Each row is a point. The points of each table are mixes of a few directions, plus a little noise. Count the directions of each table, and those that both share. Where both have some left over, give the other angles between the two spaces (their principal angles), to ten degrees, smallest first.

First (5 x 2):
[[ -3  15]
 [  5 -29]
 [ -3  17]
 [ 12 -60]
 [-11  58]]
Second (4 x 2):
[[ 47 -55]
 [-11  13]
 [-14  14]
 [-23  27]]
Directions: first 1, second 1, shared 0; angles 30

First (6 x 3):
[[-12 -15   6]
 [ 28  36 -14]
 [-21 -27  10]
 [ 17  22  -8]
 [ 26  33 -13]
 [-38 -49  19]]
Second (6 x 3):
[[-34 -43  17]
 [ 13  17  -7]
 [-16 -19   8]
 [-10 -13   6]
 [ 47  60 -23]
 [ -1   0   0]]
Directions: first 1, second 1, shared 1

First (6 x 4):
[[  1   0   2  -2]
 [-43  14  60 -29]
 [ 11 -11 -44  28]
 [ 21  -5 -22   8]
 [-36   4  19  -1]
 [ 45  -3 -15  -5]]
Second (8 x 4):
[[ 18  19 -17   1]
 [-21  10  -7  11]
 [ 19 -21  17 -14]
 [-58 -43  39   3]
 [ -9  47 -39  21]
 [ 14  18 -16   3]
 [ 21 -43  35 -23]
 [ 17  13 -11  -1]]
Directions: first 2, second 2, shared 1; angles 60

First (7 x 6):
[[-20   7 -28  31   5 -21]
 [ 12  -7 -12  17  -4  12]
 [ 10  -5 -15  29 -22  -2]
 [-24  11   8 -28  38  -6]
 [  7  -9 -13  -7  48  39]
 [  9   3  27  -5 -56 -24]
 [  6   2  32 -35  -8   3]]
Second (6 x 6):
[[-22 -13  -4 -49 -15  -8]
 [ 34  25   1  60  19  20]
 [ 21  37 -16 -17   0  38]
 [-21 -30  10  -2  -5 -29]
 [ -9 -18   9  12   0 -19]
 [ -2  -1   0  -3  -1  -1]]
Directions: first 3, second 2, shared 0; angles 50, 60

First (9 x 6):
[[-14 -11  36  19 -39  15]
 [  8   7 -21 -11  24 -10]
 [  0   0  -1  -1   0   0]
 [-20 -17  53  29 -60  24]
 [-14 -12  38  21 -43  17]
 [ 11   9 -28 -15  31 -12]
 [  4   4 -12  -6  13  -5]
 [ 12  11 -31 -18  35 -14]
 [ 12  10 -33 -19  37 -14]]
Second (9 x 6):
[[ -4   2  -2  -3   0   3]
 [  1   0   1   1   0   0]
 [-23  18 -16 -17   1  21]
 [-31  25 -21 -23   0  30]
 [ 43 -35  30  33  -1 -42]
 [-19  15 -13 -15   0  18]
 [ 31 -26  22  24  -1 -30]
 [ 37 -30  26  28  -1 -35]
 [-37  30 -25 -28   1  35]]
Directions: first 1, second 1, shared 0; angles 80

First (9 x 8):
[[ 33 -17  12  -6   1  -3  -3  -5]
 [-13  15   3   5 -11  -4 -10   8]
 [-16  19   5   6 -13  -8 -13   8]
 [ -1  -7   0 -10  20 -19   5 -14]
 [ -6  -8 -11  -5  19  -1  14 -10]
 [  0 -13 -12  -5  18   8  17  -9]
 [ 25 -21 -18  10 -14  60  19  12]
 [-10  16  10   3 -11 -16 -16   5]
 [-10  15  10   2  -9 -17 -15   4]]
Second (8 x 8):
[[ 57 -22  18   2 -25  24 -10  10]
 [  0   0   0   0   0   0   0   0]
 [-27  10  -9  -1  12 -11   5  -5]
 [-31  12 -10  -1  13 -13   6  -5]
 [-16   6  -5  -1   7  -7   2  -3]
 [-22   9  -7  -1  10  -9   4  -4]
 [ 45 -17  14   2 -19  19  -8   8]
 [ -5   2  -2   0   3  -2   1  -1]]
Directions: first 3, second 1, shared 1

First (10 x 9):
[[ 17 -23 -37  12  47  21 -32 -30 -25]
 [-16  36  31 -25 -13  54 -32  12 -15]
 [-14  -4   0  29 -19 -50  23   9  29]
 [-21  13  12   7 -19  -4  -3  10   5]
 [ 25 -11  -7  13  24 -14   1  -9  19]
 [ 14  -7  13  11 -19 -59  50  15  48]
 [-33  13  -3  34  -1   3 -35  -1   0]
 [ 29 -13 -18 -30  37  51 -23 -21 -39]
 [ -7  -2  10 -33 -39 -16  48  17  -6]
 [  6  -3  -2 -18   2  15   3  -2 -15]]
Second (8 x 9):
[[-32   7  -7  60   5 -26 -33  -3  20]
 [-36  12   4  35 -19 -25 -11   8  16]
 [-15  -7 -24  16  15  10 -27 -14 -24]
 [ 29 -44 -34   6   9 -56  53 -12   9]
 [ 41 -17 -12 -25  31  22   3 -14 -12]
 [-14  31  40 -23 -34  13   9  25  10]
 [-10   7   6 -27 -12  26  -2   4 -25]
 [ 35  13  26 -43   7  35   5   7   5]]
Directions: first 4, second 4, shared 4

First (9 x 11):
[[ -4 -10  12 -35  19  20 -16 -13   2   3 -18]
 [  4   5  -6  19 -11 -11  10   7  -2  -2   9]
 [ 25  19 -18  28 -30   1  47   1 -20  -8   3]
 [  8 -13  14 -25   4  25 -19 -15 -19  17 -27]
 [-16 -13  10  -2  10 -10 -33   5   9  10   3]
 [ -3  10 -10   2   4  -6  19   2  15 -18  12]
 [  0  12 -12  13  -4 -10  23   6   9 -16  15]
 [  0 -13  13 -13   3  10 -24  -6 -12  17 -16]
 [-14   1  -4  13   4 -21  -8  12  18  -5  19]]
Second (11 x 11):
[[  6   8   3  -9 -15  12  13  17   4   7  -9]
 [ -6  -4   8  12 -15 -11 -19  25   6  19   3]
 [  8   7  -4 -14   2  14  21  -8  -2 -10  -7]
 [-12 -10   7  21  -7 -21 -32  17   4  18  10]
 [  1   5  10   2 -29   3  -2  39  10  23  -6]
 [ -1   0   2   3  -4  -2  -4   7   1   5   1]
 [  4   6   2  -6 -11   8   9  12   3   5  -5]
 [-10 -10   4  17   2 -19 -27   5   1   9  10]
 [ 12   9 -10 -22  16  21  33 -30  -7 -25  -8]
 [ -6 -12 -14   3  46 -10  -6 -60 -15 -34  13]
 [  4   2  -7  -9  16   8  14 -24  -6 -18  -1]]
Directions: first 3, second 2, shared 1; angles 70
